Each point is reached from the start by the listed moves, each made once or not at all, plus a little noise. Say if it took an odd or an even number of moves. Then give how often each move was made.
In the rows, 128 means zero.

Moves:
(1): [186, 137, 134, 108, 147]
(2): [145, 197, 180, 119,  79]
Start: [157, 143,  90, 113, 117]
Points:
[156, 143,  91, 116, 115] => even (0, 0)
[231, 220, 149,  85,  88] => even (1, 1)
[175, 213, 142, 105,  66] => odd (0, 1)

Moves:
(1): [164, 163, 113, 176, 104, 128]
(2): [102, 179, 153, 165,  92, 141]
(3): [147, 108, 181, 138, 168, 136]
(4): [107, 120, 106, 201, 101, 142]
Start: [129, 141, 115, 137, 152, 147]
Points:
[141, 226, 124, 225,  90, 159] => even (1, 1, 0, 0)
[148, 121, 166, 146, 192, 152] => odd (0, 0, 1, 0)
[ 81, 181, 117, 249,  88, 172] => even (0, 1, 0, 1)

Moves:
(1): [131, 112, 154, 132, 185, 122,  99, 153, 119]
(2): [146, 162,  85, 121, 106,  90, 162,  99, 108]
(3): [114, 135, 187, 120,  85, 133, 148, 138,  83]
(4): [156, 176, 152, 188,  99, 169,  86, 121, 118]
(5): [ 85, 124, 146, 141, 177, 126, 153,  72, 127]
(6): [139, 160, 113, 112, 134, 174, 100, 124, 115]
Start: [127, 143,  97, 123, 138, 114, 116, 109, 117]
Points:
[173, 249, 154, 155, 107, 164,  73, 104,  17] => odd (1, 1, 1, 1, 0, 1)
[112, 167, 166, 202, 213, 143,  71,  70, 100] => odd (1, 0, 0, 1, 1, 0)
[149, 227, 165, 159,  71, 208,  66, 104,  47] => odd (0, 0, 1, 1, 0, 1)

Moves:
(1): [162, 151, 182, 169, 101, 124, 122, 161, 114, 135, 131]
(2): [124, 159, 134,  95, 159,  96,  89, 147, 103, 109, 129]
(3): [117, 128, 156, 115, 138,  76, 104, 133, 154, 148,  88]
(4): [129,  88, 130, 163, 100, 132,  84, 138,  77, 145, 119]
(5): [114, 111, 130, 159, 177, 108, 124, 127, 101, 146,  94]
(6): [118, 115, 138, 141, 131, 120, 101, 100, 123, 103,  92]
(7): [ 78, 118, 139, 149, 127, 108, 165, 161, 124, 115,  98]
(8): [ 99, 129, 172, 115, 145, 138, 133, 147, 166, 103, 136]
(9): [102, 155, 128, 164, 133, 134, 148, 131, 142, 146, 162]
Start: [113, 136, 164, 108, 122, 127, 136, 110, 128, 104, 128]
Points:
[ 69, 125, 241,  83, 153,  57,  34, 162, 115,  95,  89] => even (0, 1, 1, 1, 0, 0, 0, 1, 0)
[ 99, 114, 180, 123, 129,  91,  27, 111,  45,  79,  84] => odd (0, 1, 0, 1, 0, 1, 0, 0, 0)
[  7, 152, 194, 177, 209,  55, 123, 138,  79,  83,  61] => odd (0, 1, 0, 0, 1, 1, 1, 0, 1)

Moves:
(1): [147, 113, 110, 139, 106, 110, 112, 117, 130, 132, 133]
(2): [140, 161, 129, 113, 122, 135, 122, 113, 105, 124, 127]
(3): [141, 111, 173, 150, 129, 135, 113, 124, 116, 119, 131]
(4): [120, 124, 129, 150, 141, 134, 113, 134, 112, 132, 115]
(5): [130, 111, 140, 115, 142, 132, 110, 130, 115, 130, 117]
(6): [147, 117, 121, 132, 104, 169, 134, 121, 118, 142, 123]
(7): [144, 127, 136, 137, 133, 117, 149, 130, 133, 153, 117]
(8): [137, 139, 132, 115, 119, 127, 140, 146, 125, 112, 114]
(9): [152, 152, 125, 134, 135, 131, 127, 103, 166, 107, 123]
(10): [119, 135, 133, 123, 116, 129, 108, 133, 133, 147, 126]
(11): [146, 135, 128, 128, 137, 128, 118, 146, 131, 133, 146]
Start: [139, 134, 137, 102, 129, 128, 128, 123, 115, 149, 151]
Points:
[223, 161, 131,  88,  95, 163,  65,  92, 115, 168, 148] => odd (1, 1, 0, 0, 1, 1, 0, 0, 1, 1, 1)
[220, 138, 148, 108, 138, 168, 125, 115, 138, 173, 137] => odd (0, 0, 0, 0, 1, 1, 1, 0, 1, 0, 1)
[249, 180, 187, 116, 109, 176, 134, 112, 113, 146, 134] => odd (0, 1, 1, 0, 0, 1, 1, 1, 1, 0, 1)
[221, 203, 150, 109, 111, 172, 116, 126, 115, 176, 114] => even (0, 1, 0, 1, 0, 1, 1, 1, 1, 1, 1)
[190, 145, 127, 126,  81, 157,  99, 104,  75, 212, 124] => even (1, 1, 0, 1, 0, 1, 1, 0, 0, 1, 0)
[193, 126, 149, 130, 146, 173, 122, 104, 116, 170, 107] => odd (0, 0, 0, 1, 1, 1, 1, 0, 1, 0, 0)

Moves:
(1): [149, 113, 142, 126, 106, 124, 106, 154, 144, 126, 100, 103, 128, 121, 118,
 122]
(2): [101, 114, 111, 133, 124, 118,  94, 130, 129, 118, 139, 150, 136, 130, 117,
 104]
(3): [115, 130, 142, 132, 149, 110, 115, 106, 148, 136, 108, 144, 121, 134, 133,
 134]
(4): [133, 138, 128, 130, 156, 106, 106, 111, 148, 146, 144, 148, 124, 126, 124,
 114]
(5): [144, 124, 118, 124, 124, 150, 131, 144, 145, 127, 137, 135, 141, 148, 150,
 148]
(6): [132, 127, 153, 137, 121, 152, 114, 158, 115, 142, 115, 129, 102, 134, 114,
 105]
(7): [124, 136, 128, 118, 143, 120, 136, 149, 130, 112, 110, 134, 123, 139, 145,
 124]
(8): [120, 147, 124,  93, 145, 145, 101, 144, 127, 133, 130, 122, 121, 118, 115,
 136]
(9): [110, 122, 129, 119, 129, 138, 139, 142, 157, 145, 128, 118, 133, 121, 121,
 124]
(10): [133, 156, 122, 108, 130, 125, 120, 137, 120, 132, 129, 145, 162, 120, 115,
 154]
(11): [137, 135, 131, 106, 119, 131, 133, 118, 133, 126, 139, 133, 127, 126, 133,
 133]
(12): [116, 111, 143, 143, 140, 111, 135, 131, 104, 107, 145, 151, 136, 142, 107,
 135]
(13): [131, 117, 145, 135, 140, 136, 138, 125, 122, 127, 115, 133, 154, 120, 119,
 127]
(14): [140, 110, 147, 130, 119, 127, 126, 138,  94, 141, 141, 140, 161, 142, 131,
 129]
Start: [120, 137, 127, 128, 120, 124, 125, 134, 131, 146, 155, 119, 134, 103, 126,
 108]
Points:
[128, 109, 187, 105, 166, 135,  19, 214, 152, 171, 117, 178, 164, 137, 111,
  70] => even (1, 1, 1, 1, 1, 1, 1, 1, 0, 0, 0, 0, 1, 1)
[ 91, 114, 191, 124, 191,  95,  23, 188, 145, 141, 109, 178, 126, 117,  65,
  60] => odd (1, 1, 1, 1, 0, 1, 1, 1, 0, 0, 0, 1, 1, 0)
[100, 123, 130, 144, 153, 104,  80, 123, 145, 153, 168, 167, 164,  97, 101,
  66] => odd (0, 1, 0, 1, 0, 0, 0, 0, 0, 0, 0, 0, 1, 0)
[101, 107, 154, 132, 140,  91,  73, 156, 169, 119,  90, 146, 157, 108, 120,
  77] => odd (1, 1, 1, 0, 0, 0, 1, 0, 0, 0, 0, 0, 1, 0)
[129, 121, 146, 100, 164, 102,  91, 160, 101, 127, 204, 239, 244, 147, 119,
 124] => odd (0, 1, 0, 1, 1, 0, 1, 0, 0, 1, 1, 1, 1, 1)
[100, 142, 153,  75, 155, 116,  86, 185,  66, 118, 181, 209, 230, 116,  80,
 132] => even (0, 1, 0, 0, 0, 0, 1, 1, 0, 1, 1, 1, 1, 1)
[156, 116, 190, 110,  95, 131,  81, 189, 156, 203, 154, 125, 144, 103,  98,
  72] => even (1, 0, 0, 1, 0, 1, 0, 0, 1, 0, 1, 0, 0, 1)
[120, 125, 160,  82, 151, 162, 115, 196, 108, 160, 186, 162, 249, 121,  89,
 164] => odd (0, 0, 0, 0, 1, 0, 0, 1, 1, 1, 0, 1, 1, 1)
